Each row is a point. Any point is a mix of the corners, with weights that add up to 1. It lies inside the corners' shape when no weight is negative. Is each point inside? If not, which corners have a negative weight?

Corners:
(1): [  4 -75]
(2): [16 37]
(3): [-18  21]
Points:
[-9 48] -> outside (1)
[-4 16] -> inside
[  3 -64] -> inside
[ -3 -37] -> inside
[-14 -28] -> outside (2)
[ 16 -10] -> outside (3)
[ 9 48] -> outside (1)
[-9 21] -> inside

Corners:
(1): [-16  15  -4  13  30 -32   9   3]
(2): [-15  -3 -23  25 -34  -3 -29  -6]
(3): [-14  21 -27 -42  -8 -26  -5 -70]
(4): [ 27  20  32  19   0 -20 -52  71]
(5): [ 11  17 -44   9 -26 -21  16   7]
(6): [   3    7   43  -10  -72   24    1 -117]
(7): [ 32 -47  63  31  23  55 -77  66]
(8): [-24 -12   1  -6 -22 -29   3  -6]
(9): [-17  22  -2 -13 -33  32   0  -4]
Points:
[  6  -1  -4  19  10   3 -31  45] -> outside (6, 8)
[ -3  -2  13   6 -31   3 -31  -8] -> outside (1, 5)
[ -3  29 -12 -26 -22 -21   8 -62] -> outside (2, 7, 8)
[-17  18 -47   0  -7 -60  10   1] -> outside (6, 7, 9)

Corners:
(1): [ 10 -24   3  26  -5  -3  50 -28  21 -33 -26  26  58 -33]
(2): [ 14   0 -47   5  46  43  67 -38  70 -73 -11  50  83 -89]
(3): [  6  -1  33  -7 -34 -12 -51 -33  30  25  24 -14 -40  48]
(4): [-21 -18  30 -14  10 -29 -80  57 -21   0  49 -39 -60  60]
(5): [-45 -30   7  25  -1  16 -59   6  33  28  32   7 -40  13]
(6): [-15 -22  36  -5  39 -38   8   7  82  15  37  73   6 -35]
(7): [-41   8 -45  -7 -23 -30 -43  24 -47  46  65   6  -5  30]
(8): [ 24 -24   5 -10 -14 -10 -26  12  -3  58  67 -31 -79  56]
(9): [ 27  12 -23   5 -34   5 -35   8  27  43 -15 -24  -5  58]
(10): [ 13  31 -19  12  28  11  59 -58   8 -42 -64  39  45 -15]
(11): [-17  11  12  29 -47  11 -17  18  12  39  70  -2 -33  19]
(12): [ -6  13  -8 -26  -6  11  58 -29 -10 -26 -45   6  42 -37]
(13): [ 39  -2  10  -8  17  35  11 -29 -16  -5 -39   5  53  -9]
(14): [ 45  20   1  24 -24  14 -67  -2 -34  -6 -14 -25 -61  13]
(15): [ 23  -6  -1 -34 -11  39  29   0  -9 -58 -44  59  59 -21]
Points:
[ -8 -11  -2   3  -2   1   1  -8  26  14  17  25   7  -4] -> outside (4, 14)
[11 -2 -5  1 -7  5  1 -7  9  6  5  3 -3 10] -> inside
[ 15 -13  -5  12 -11  35   9 -23  38 -16  -4   6  14 -23] -> outside (4, 6, 7, 10)
[ 18  -2  -2  -6  -2  15  -4 -16  -7  -5 -15  -5  12   9] -> outside (6, 11)
[  3  -2  -1   2   3   6  -1 -12   6  -7   6  15   3  -5] -> outside (9)
